Every row gives one point. Any point is a mix of the corners, with weights that add up to 1. It lies inside the corners' shape when no weight is negative. Say inside or outside, and name the corners with a negative weight.

Corners:
(1): [136 -101 97]
(2): [3 330 27]
(3): [-79 -231 280]
(4): [-192 150 -43]
Points:
[-87 173 7] => inside
[107 -203 232] => outside (4)
[-103 155 107] => outside (1)
[11 -102 200] => outside (4)
[-158 118 -8] => inside
[-166 133 -22] => inside
[-200 228 39] => outside (1)
[-67 -158 237] => inside

Corners:
(1): [88 -36 85 -5 135 280 -408 1 -60 -167 287]
(2): [23 -142 0 209 -41 -150 -78 333 192 -39 -96]
(3): [11 95 -38 -61 274 -268 26 84 -246 -129 160]
(4): [-266 -271 -90 -56 101 55 -27 -170 -390 -82 -23]
(5): [-232 43 178 282 210 125 -90 -167 -96 214 -98]
(6): [-85 -123 -123 51 -140 266 -435 267 -14 367 161]
(7): [212 219 -146 308 230 249 84 240 257 168 44]
(8): [-214 167 91 74 148 58 121 -143 252 -138 -256]
(9): [-2 -177 -49 208 -110 -136 -434 -106 151 -24 -293]
(10): [129 185 -50 104 -176 115 10 -158 80 -105 334]
(11): [-188 207 -241 345 -181 -182 142 295 -314 176 -164]
(12): [202 -64 61 -5 -229 -237 -149 -157 -246 -78 -212]
Points:
[113 41 -27 131 -19 -20 -65 17 -44 27 -77] => inside
[2 -92 22 92 7 -19 -167 -27 -6 -33 -52] => outside (11)
[-58 145 -131 239 113 237 -87 97 -46 144 226] => outside (2, 8, 12)
[64 -101 111 66 277 -22 -205 -91 63 -107 -118] => outside (6, 10, 11)
[82 36 -17 159 24 62 -216 120 3 44 89] => outside (4, 8)
[-64 19 15 30 -73 -47 -149 -156 -146 -56 -16] => outside (2, 7)
[46 118 -39 129 -14 80 -18 -36 67 -28 111] => inside
[-21 -19 26 131 107 -41 -108 16 -20 -46 -103] => outside (6, 10)
[-10 -59 26 149 -29 113 -206 8 108 63 -44] => outside (3, 11)

Corners:
(1): [177 -169 297 15 5 198 141 167 62 -45 -356 176 74 -184 -125 105 299 -348 -114 5]
(2): [81 35 97 -230 235 37 -24 -109 161 25 -155 38 87 211 -26 -333 -61 162 -235 -94]
(3): [114 92 50 119 110 -70 152 -189 -241 110 64 153 -190 -65 92 -92 153 213 92 -120]
(4): [135 25 301 26 218 264 -174 -291 44 334 174 113 -282 3 81 222 -185 -98 -236 95]
(5): [-160 172 -32 26 114 206 -23 268 141 256 57 -360 -56 -181 36 277 -262 114 -237 194]
(6): [61 -98 202 36 -148 -52 285 209 -35 -112 -2 204 119 9 -41 136 178 -294 -257 -187]
(7): [21 90 127 -263 230 223 261 225 -87 240 176 -102 -47 87 0 283 -20 -269 110 -26]
(8): [-159 -284 44 95 216 -147 -175 180 -177 -268 86 -199 83 -55 -57 -247 -136 -167 -20 274]
(9): [-150 -213 -191 -372 314 75 255 -113 214 14 77 249 54 79 -224 -176 135 338 -332 -124]
(10): [131 -155 -2 65 -127 233 -307 -81 -307 -199 -304 109 -228 13 -148 88 -141 88 28 -266]
(11): [339 230 52 -74 51 -18 -215 152 -113 221 138 50 -49 246 -272 66 258 266 -293 -231]
(12): [269 -184 185 -55 -19 73 -36 -193 -252 24 -310 -103 -148 219 -176 84 39 -71 -261 192]
(13): [279 139 -52 205 194 -158 122 121 55 -230 56 139 204 -86 -141 -154 -143 -309 -223 45]
(14): [-47 149 255 -99 -81 180 250 -99 118 -238 -132 -111 64 -260 23 240 167 31 63 151]
(15): [-20 -184 -204 -115 28 296 -243 11 188 199 -137 193 -392 317 -164 128 -268 -159 -2 101]
(16): [-214 -167 -224 -192 64 -67 -59 -38 -293 -85 152 -108 38 -88 134 -88 281 -125 4 47]
(17): [-194 235 60 -55 43 -117 140 117 -53 38 166 183 279 -295 60 280 -10 106 -222 163]
(18): [113 -246 -132 -12 224 -233 264 81 -103 -134 251 -73 324 -227 273 -193 169 196 242 9]
(19): [-86 -17 -83 172 11 280 140 -7 -21 141 -203 -199 69 263 -272 81 -124 -122 228 -132]
(20): [-174 77 32 -228 441 -158 240 -188 230 247 24 -89 36 94 45 274 -9 -252 68 -39]
(21): [-221 176 -47 -64 -171 -172 100 -375 -129 97 70 57 -57 -232 -272 77 -224 -207 84 -137]
Points:
[42 15 55 -97 117 74 5 -16 47 51 -55 5 -6 59 -55 -20 -20 29 -130 -8] => inside
[55 51 50 -70 69 60 61 -21 -19 67 -5 47 -6 -4 -61 100 29 4 -111 -36] => outside (8)
[-13 -22 -6 -52 67 25 80 74 -16 -10 -52 -6 40 -1 -68 20 19 -14 -62 -12] => outside (4)
[-41 115 -87 86 101 30 -189 -134 -18 78 34 -108 -70 -30 -10 45 -170 69 118 22] => outside (1, 6, 7, 9, 12)
[84 -118 52 -205 58 -204 37 -161 -218 88 7 312 -127 33 -97 -90 123 75 -80 -174] => outside (4, 5, 13, 14, 16, 19)
[24 -23 43 -35 -11 -1 129 -8 -106 -80 -46 60 32 -46 -121 100 110 -119 27 -43] => outside (2, 4, 5)
[41 11 69 -10 98 66 46 12 9 60 -24 9 -15 -1 -84 84 -67 -41 -98 14] => outside (16)
[-103 29 -17 -141 257 26 91 201 177 273 221 -53 139 45 -76 106 -97 -217 -221 66] => outside (3, 10, 12, 14)
[11 -27 -9 21 93 -57 7 -66 -46 -20 31 11 34 -28 -42 -30 -28 29 -85 15] => outside (1, 7)

Corners:
(1): [116 -77 201 73 -198 182 212 138 -166 -68 -207 10 -132 -217 -160 233 -73 250 84 -270]
(2): [27 179 -214 -275 149 -96 291 29 -60 103 9 184 -38 28 184 -38 69 -195 7 -154]
(3): [-291 -37 -105 -186 189 126 -153 7 -15 85 -86 48 -181 49 241 -104 217 8 -123 222]
(4): [89 51 -21 139 212 60 144 -190 139 -192 -27 162 -83 -22 -85 30 -119 185 -4 297]
(5): [-173 150 -156 -6 56 -108 186 37 31 81 54 -93 -135 -140 -40 -97 95 -80 230 -205]
(6): [181 242 -58 3 147 -176 305 194 90 -124 161 103 -48 176 97 -208 174 127 272 -95]
(7): [-318 135 -65 115 3 -18 -3 37 183 63 42 -100 191 -114 90 320 -109 73 76 -96]
(8): [147 -188 -170 -169 42 240 239 213 -192 -128 51 -273 164 -51 -207 195 240 67 103 267]
(9): [-267 -168 -48 -33 18 -103 116 226 -188 -139 -119 -297 -25 -95 -3 274 -117 318 17 -113]
(10): [-2 -182 -185 191 -229 248 -131 -164 -210 79 -145 -292 159 -100 214 45 -37 -212 62 53]
(11): [30 -122 8 229 64 47 272 -148 91 194 -128 -127 10 92 40 -219 6 106 -61 -165]
(12): [248 -92 -271 180 -427 -143 255 55 -146 321 66 21 337 105 -243 -278 41 -207 355 104]
(13): [52 49 3 -21 -291 160 134 -141 -300 424 -87 -303 -92 113 142 222 155 -24 309 -257]
(14): [43 -31 -64 256 179 -12 -205 50 -51 45 176 63 -81 -264 -261 -64 -24 85 -16 84]
(15): [36 64 -7 -75 -238 1 52 -192 206 192 170 -273 230 -231 -109 -169 176 193 -75 280]
(16): [-146 -106 194 147 190 -72 -67 -141 181 -280 143 -94 -215 122 -44 28 78 142 -154 -69]
(17): [-274 301 -82 310 -302 -141 19 209 -84 237 41 -16 91 -292 -312 3 -218 -205 -160 196]
(18): [-31 -181 -117 -20 -240 197 92 -25 83 331 155 -222 -21 121 -50 -91 -214 -151 19 250]
(19): [-26 -127 153 255 -22 -123 -61 36 -136 225 -180 -212 105 -219 23 -86 -34 -170 76 -64]
(20): [-319 -17 141 167 81 219 74 -220 -188 23 156 -28 217 -271 143 -85 -181 273 -113 9]
(21): [149 217 172 -161 93 190 -232 -205 120 -88 -89 -73 282 -54 -194 -86 130 327 119 75]
Points:
[-88 -151 10 43 -14 91 -26 -9 -32 39 49 -150 129 -68 -9 49 -7 87 -39 11] => outside (4, 5, 6, 13, 17)
[-60 101 -328 59 -513 76 499 143 -305 203 11 -173 177 -229 66 267 -237 -236 282 -63] => outside (3, 11, 14, 16, 19, 21)
[15 43 -33 76 60 -4 87 -3 11 -5 53 -8 -10 -36 -36 -33 19 79 61 37] => inside
[24 79 -109 -70 -116 45 21 91 -64 136 -33 -80 80 -95 -80 15 37 -24 130 115] => outside (11, 16, 20)
[26 -14 1 -10 31 40 98 -38 -41 -11 -22 -97 40 -69 17 15 133 154 106 -63] => outside (17, 18)
[-54 0 -43 -4 19 45 50 8 -36 41 -1 -81 -18 -6 39 -13 82 51 47 33] => inside

Corners:
(1): [-25 -31 22 -123 -51 -386 -24 -169 -15 -118 195 10 -6 91 106 -268 -139 56 -50 -290]
(2): [-122 242 -136 -39 88 -88 2 -69 -283 -187 -315 -84 244 -243 21 -130 -376 -165 74 -6]
(3): [133 -36 185 34 -160 52 -48 -75 -133 -153 225 158 -2 -17 -201 86 355 -147 126 -66]
(4): [-20 284 -193 -289 -80 -98 4 73 -21 26 -43 -266 188 -451 -40 -195 -127 -323 -199 263]
(5): [-36 185 -275 71 115 -94 113 113 -16 129 80 189 72 -166 91 122 -79 -58 66 226]
(6): [-301 166 -56 -333 31 -153 -289 -195 129 -152 -82 89 34 133 54 -29 56 83 -32 -406]
(7): [-185 -314 19 -195 110 -85 -7 -264 -54 103 -94 -223 -29 25 194 -8 244 -55 -19 -439]
(8): [-110 30 -263 135 50 74 91 -79 191 -78 -265 102 198 -164 42 -188 -88 -318 -30 407]
(9): [-233 71 -35 177 159 -321 -58 -296 -22 48 -27 -200 119 215 65 -200 206 6 -3 -173]
(10): [-276 -19 124 -6 87 -244 -4 33 -25 -104 214 -106 -118 191 22 -13 125 -274 41 -181]
(11): [29 122 -351 -158 -128 72 -132 6 79 86 -126 21 124 -121 -97 -146 -135 -285 266 202]
(12): [-63 -75 -267 94 -244 -6 -173 277 -152 -93 -182 182 -154 -147 -50 78 48 -225 60 100]
(13): [96 48 -156 -75 26 30 -61 249 -85 -10 -237 5 340 35 222 -145 -49 -114 29 124]
(14): [-108 -119 -244 -213 -178 -112 56 97 -55 30 -182 257 386 -154 -109 56 -205 -311 -26 248]
(15): [-9 13 642 107 -180 -84 -62 46 51 -148 -56 188 -264 -16 -362 66 166 143 192 50]
(16): [-205 -284 285 38 -207 60 150 132 -234 -180 150 -54 -267 199 -415 261 277 218 41 35]
(17): [216 290 -261 35 -312 117 42 2 25 62 -172 68 137 -56 -2 40 -187 -288 -129 135]
(18): [-134 -86 43 -5 -167 -44 -292 -45 -86 -93 -14 -10 202 -52 160 174 -116 -142 65 228]
(19): [-235 152 191 102 -154 -163 191 10 -66 -252 133 -91 -34 14 -47 101 434 147 313 -207]
(20): [-235 -98 6 50 158 -267 -116 -10 269 -196 95 -205 37 103 -115 -2 118 17 -32 -418]
(21): [-397 -259 340 137 -293 174 -217 188 -149 -90 322 110 3 -38 -210 232 174 52 63 -327]
Points:
[-11 -31 43 -51 -67 -3 -79 -51 -19 -78 -104 -9 -19 10 -117 -118 67 -27 3 -124] => outside (5, 10, 14, 18, 19)
[-95 -7 -3 -30 -104 -25 -41 57 -50 -86 -13 33 28 -49 -64 21 17 -107 55 -8] => outside (9)
[-122 2 38 -43 -87 -112 -62 25 -19 -62 85 -3 17 4 -38 32 110 -40 40 -105] => outside (2, 8)
[-106 30 -75 -10 -86 -17 -46 36 -72 -96 -91 -41 126 -20 -3 28 54 -138 -18 -39] => outside (1, 5, 11, 15)
[-117 -5 -24 6 -66 -73 7 -20 -97 -78 34 80 52 21 16 64 112 -63 64 -70] => outside (4, 11, 15, 20)
[-124 52 -41 20 37 -144 13 -35 7 -91 -84 -78 -7 -1 68 -44 54 -56 -7 -33] => outside (3, 11, 14, 21)

Corners:
(1): [-329 -44 -198 59 319 -228 80 -22 23 182 140 -170 -79 201 74 122 -136 -78 185 125]
(2): [-239 29 -244 254 450 275 12 47 -74 93 141 -38 85 88 -138 107 -302 -123 -166 50]
(3): [-2 39 -26 -146 -182 -60 60 -90 38 -113 -162 -25 180 -135 43 -196 278 215 142 -55]
(4): [-81 42 -99 118 97 -178 189 94 -113 88 284 -50 -135 305 -135 168 -139 -130 -124 -177]
(5): [-476 -39 -95 7 141 5 -27 -56 -7 340 379 -177 68 102 -211 83 -22 24 78 -105]
(6): [397 286 -24 -246 72 -97 113 -122 -170 13 -229 111 136 -254 50 -67 57 204 165 -174]
(7): [-181 -4 67 -104 212 -57 341 435 455 -177 1 -35 40 -196 101 200 183 -258 31 -18]
(8): [175 83 115 -322 -46 -95 -111 -224 21 -111 -52 -107 163 2 120 82 100 131 190 -218]
(9): [-116 57 214 -84 126 -81 492 240 489 -73 66 -361 167 -64 -6 18 5 -443 21 55]
(10): [63 282 48 29 -98 -170 5 -455 -135 -8 -370 173 -110 -125 48 117 -3 -142 152 -59]
(11): [-171 51 55 102 132 -46 -125 102 -70 190 358 -109 -79 83 -155 112 -143 -98 45 126]
(12): [520 41 232 -318 -230 -12 11 -166 31 27 -392 44 -56 -77 20 -35 66 204 245 -181]
(13): [520 -38 28 -227 -51 15 169 -263 -27 -48 -142 98 303 -220 72 40 159 171 115 -126]
(14): [-275 -134 -33 265 86 -7 -36 90 -57 79 300 116 43 223 -52 23 -238 -38 121 -193]
(15): [33 323 -7 0 140 -22 424 171 512 -248 46 61 59 -7 -120 67 128 -304 86 212]
(16): [-257 182 -168 280 44 58 117 13 -210 235 279 -269 -204 20 -87 223 -112 84 239 6]
(17): [99 87 -161 -267 -171 53 151 -89 -90 43 -296 87 202 36 297 16 29 115 93 -65]
(18): [329 69 0 -133 -140 77 -68 -169 116 80 -185 184 84 84 293 -49 179 126 -80 -345]
(19): [-299 -31 -71 126 169 142 -245 87 -274 79 404 -131 -51 129 -233 -53 18 -294 233 -197]
(20): [-360 -123 3 144 346 171 115 37 -301 181 504 -72 -151 95 -227 -40 -259 -50 -15 -17]
(21): [71 16 -64 -297 58 -37 403 362 554 -88 265 -133 -114 -183 -92 -49 -123 -168 -200 30]
Points:
[-63 130 -88 -29 130 -60 155 59 92 8 104 -83 29 -29 -53 83 -23 -117 42 23] => outside (12, 14, 18, 20)
[33 63 -13 -32 79 38 107 -6 23 22 48 -18 51 -24 -42 34 -22 -41 50 -74] => outside (1)
[-88 73 -39 -52 67 -49 175 3 110 -11 76 -24 55 -13 19 34 55 -81 67 -85] => outside (2, 11, 12)
[-103 12 -20 15 111 -16 38 -9 -75 86 136 -114 -4 -10 -80 60 -85 -2 107 -75] => outside (15, 17, 18)
[-6 54 -45 -69 72 -10 104 8 37 37 71 -62 53 14 -4 42 23 -19 77 -47] => outside (10, 14)
[5 35 2 -99 65 -13 90 8 92 20 22 -7 58 3 19 24 16 -43 42 -85] => outside (16)
[-72 44 -35 19 74 20 45 2 -63 66 145 -48 32 21 -33 53 -48 -29 52 -119] => outside (1, 12, 15)
[-44 42 12 -32 85 -11 48 30 28 48 112 -39 15 12 -11 59 -12 -43 61 -57] => inside
[-50 77 -75 -12 133 11 37 -55 -50 46 98 -13 78 43 -50 10 -55 -62 38 -72] => outside (7, 12, 16)

Corners:
(1): [-323 -69 59 95 85 118 132 166 70 -51 188 -109 49 -48 -31 32 187 173 91 -122]
(2): [18 -325 -99 27 195 204 -60 -194 -40 136 123 -258 46 -264 -147 -313 159 -86 -4 79]
(3): [153 -233 -196 75 88 19 284 110 179 66 -173 -10 -225 56 241 114 106 -209 -8 -416]
(4): [11 -203 113 72 246 71 -8 -122 81 134 -159 -139 222 -116 0 -3 -134 15 -74 -164]
(5): [-128 297 29 9 -133 14 -125 -14 -13 320 94 170 128 -101 -40 -98 -278 -145 -291 -320]
(6): [103 -19 -56 59 -149 154 -188 166 118 -289 -37 352 -76 232 200 135 212 124 -42 113]
(7): [273 228 87 -163 59 -128 112 -189 -66 -24 115 88 -318 38 241 -368 228 -53 152 -87]
(8): [55 -18 42 -70 -122 -138 58 -130 233 -148 -64 96 -308 -77 90 -24 239 49 -133 -38]
(9): [215 -310 -147 41 260 135 -313 -20 183 -130 -149 86 4 197 -114 -309 -162 24 104 -134]
(10): [-338 41 -408 -34 -166 -144 -103 152 -355 261 -30 -224 208 -25 105 -161 -177 111 -306 -123]
(11): [83 248 351 -213 172 -304 -329 -203 126 184 -166 259 -174 -43 -268 92 265 222 142 -345]
(12): [-134 -348 -395 179 224 203 -66 64 -103 -215 246 -62 -74 299 309 50 -212 0 184 92]
(13): [21 -156 -199 164 -347 -136 164 -73 -128 328 196 -183 -337 -210 217 -154 41 -72 28 89]
(14): [-287 82 -177 163 147 -117 90 85 -12 -146 -179 134 121 -302 -41 102 -56 88 66 -336]
(15): [-235 -99 82 -95 302 -297 -197 114 -31 1 -263 -218 -146 -5 -27 -360 48 -101 111 3]
(16): [-120 163 -34 149 255 296 147 266 -65 45 150 -71 209 256 -44 -25 74 195 -411 129]
(17): [-130 -12 -118 150 -116 113 21 -163 113 -251 -136 -172 -91 24 -165 112 169 -73 -105 -64]
(18): [69 367 242 -312 -51 126 405 -233 -126 300 191 136 -76 101 -178 3 80 48 -96 -197]
(19): [-263 -76 87 230 -229 -109 -197 -84 -73 128 -48 251 -351 -276 123 -46 287 106 -68 -15]
(20): [244 -223 129 209 28 25 101 -150 340 -82 148 249 144 166 27 40 -80 -160 74 -294]
(21): [267 -185 244 36 149 -82 118 -22 -115 8 119 -346 -227 -344 -169 -342 186 -100 -189 93]
Points:
[-74 -134 -77 96 70 -26 -5 5 19 -89 7 -58 -92 -16 80 -18 111 21 12 -27] => outside (5, 9, 18)
[-40 -74 -27 62 -18 -96 -69 -54 40 29 -79 7 -106 -140 13 -94 91 -20 -3 -146] => outside (12, 16, 18)
[12 -65 -38 78 -2 27 36 -46 27 21 41 -9 -60 -36 9 -46 54 -8 -48 -104] => outside (15)
[-53 -194 -164 273 28 139 31 74 63 -83 -3 -6 24 -97 37 32 -16 -49 -61 -120] => outside (7, 8, 10, 11, 15, 18)
[52 -215 -125 68 116 107 107 -17 43 -34 -6 -111 36 26 -12 -80 -11 -72 -53 -57] => outside (1, 5, 7, 11, 19)
[-69 -77 -31 107 7 57 3 -9 17 -31 58 37 21 30 -18 24 12 115 -71 -46] => outside (2, 3, 5, 7, 15)
[-75 -38 -104 66 3 -1 61 1 -21 53 37 -30 -50 -54 31 -116 -7 -56 -71 -135] => outside (4, 6, 11)
[-14 -15 24 -22 49 -62 -5 -40 49 21 -45 13 -119 -16 14 -88 86 -3 -28 -113] => inside
